Each row of a before or after table is a point. The points were changed in one or more steps. Then noise was added and the rows were shuffled. The steps act on columns, c1 being the first. Write out the steps. A step turns or swaps two columns, mirrors them in a line or flattens them onto one, adds a multiple of one to another, or multiplies or shifts one. Angles are multiples of 10 degrees, from the lower column toward the higher: turns from -170 to 170, lines from 10 to 170 but not 90. Use the fewest steps. Two steps may share a column if one is a turn and the other turns, adds or multiplies; they go together, in the order done. Otherwise the lowest column goes first.
(in the rows, 128 means zero)

Before, 9 rows:
[[ 92 105]
 [ 79 167]
 [148 178]
 [212  94]
 [142  90]
 [112  90]
 [ 82 125]
 [200 105]
 [ 95 129]]
After (9 x 2):
[[ 74 117]
 [169 135]
 [115 218]
 [110 203]
 [154 159]
 [168 110]
 [120  68]
 [141  99]
 [155  88]]
Steps: turn c1 and c2 by 120 degrees

Before:
[[164 136 114 162]
 [135 116 118  41]
 [ 41  95 146 140]
 [ 56 103 110 176]
 [165 115 140 149]
 [ 65 134 123 132]
 [145 117 144 121]
 [168 117 139  65]
 [164 135 145 174]
 [151  96 103 133]]
After (10 x 4):
[[ 61 138 133 133]
 [ 28  75 110 141]
 [146  77 151 134]
 [117 139 111 174]
 [221 109 138  41]
 [153 110 110 121]
 [  6  86 148 177]
 [129 140 141 162]
 [230 110 116  64]
 [143 106 116 150]]
Steps: add -1 times c4 to c1; multiply c2 by 1.6; multiply c3 by -1

Before (14 x 6):
[[184 174 112  65  88  83]
 [175 202 154 142  66 123]
 [ 75 105  82  86 158  80]
 [ 86  96 106  84 132  76]
 [165 139 165 133  85  70]
 [186 173 162  90 104  97]
 [139  68  96 111 135 144]
 [131 108  90 151 124  56]
 [130 136 111 130  75  55]
 [141  83 173 105 148 134]
 [173 100 147 101 175 159]
 [112  88  77  85 120 106]
 [172  81 148  79 142 147]
 [ 53  64  86  68 127  77]]
After (14 x 6):
[[ 40  86 102  15 111  83]
 [133 115 190  35 145 106]
 [189 137 203  19 187  76]
 [ 28 101  55  92 131 123]
 [ 56 127  72  41  99  97]
 [106 174 153  28  86 148]
 [169 131 168  34 157  75]
 [202 107 174  36 149  81]
 [126 142 196  61 115 144]
 [ 72 112 132  79 161  56]
 [139 161 137  49  64 159]
 [139 190 134  55 104 133]
 [121 112 167 102 127  57]
 [ 56 149  96  82 128  67]]
Steps: turn c1 and c5 by -130 degrees; multiply c1 by 1.3; turn c2 and c3 by -130 degrees; shift c4 by -50

Before (9 x 8):
[[104  98 149 134  70 172 104 124]
 [ 90 125  80 199 159 116  82  83]
 [ 81  88 163 140 160 198  94  28]
 [124 190 203 157 147 117 163 174]
 [122 219 173 130  61  76 120 100]
 [ 84  58 140  86 148 149  99 105]
 [177 212 140 143 143 125 116 153]
 [ 82 184  84 137 136 135 153 123]
 [124  45 162 120 104 156 148  26]]
After (9 x 8):
[[175 123 125 121 159  79  82 114]
 [ 81  51 115 104 117 134 114 134]
 [181  68 144 129 118  85 152 125]
 [144 175 166 145  90 157 101 122]
 [138 182 146 201 169 139 111 113]
 [166 162 190 163 171 177  95  89]
 [133 209 146 129 130 159 151  92]
 [156  57 113  88 125 195 158 148]
 [136  67  67 132  38 165 119 120]]
Steps: add 0.7 times c7 to c4; turn c1 and c4 by -150 degrees; mirror c2 and c5 in the line at 100 degrees; mirror c3 and c6 in the line at 50 degrees; multiply c8 by 0.4

Before (8 x 11):
[[143 138 119 135 178 165 126 136 125 155 112]
 [149 116 159  95 131  88  99  85 112 122 114]
 [167 159 161 139 115  71  74 108 116 107 111]
 [132 159 148 152  84 112 102  92 135 127 108]
 [ 83 175 133 177 152 103 107 112 154 182 153]
 [140 121 141 138 131 161 144 148 107 154 149]
 [165 122 111 118 127 111  80 106 106 131 125]
 [135 112 100 183 185 137 145 142 142 173 123]]
After:
[[135 111  99 113 185 125 146 123 143 173 103]
 [144 137 106 104 179 160 125 122 126 156 114]
 [ 84 176 143 110 150 105 107 123 156 180   5]
 [142 120 130 148 129 164 145 149 106 152 118]
 [168 158 178  92 118  83  74 145 116 106  81]
 [149 115 171 132 130 102 100 119 111 123 181]
 [134 157 150  85  83 120 102 107 135 127  68]
 [164 121 118 131 125 105  82  98 105 131 148]]
Steps: add 1.5 times c2 to c4; turn c4 and c11 by -110 degrees; turn c3 and c6 by 20 degrees; add 0.7 times c3 to c8
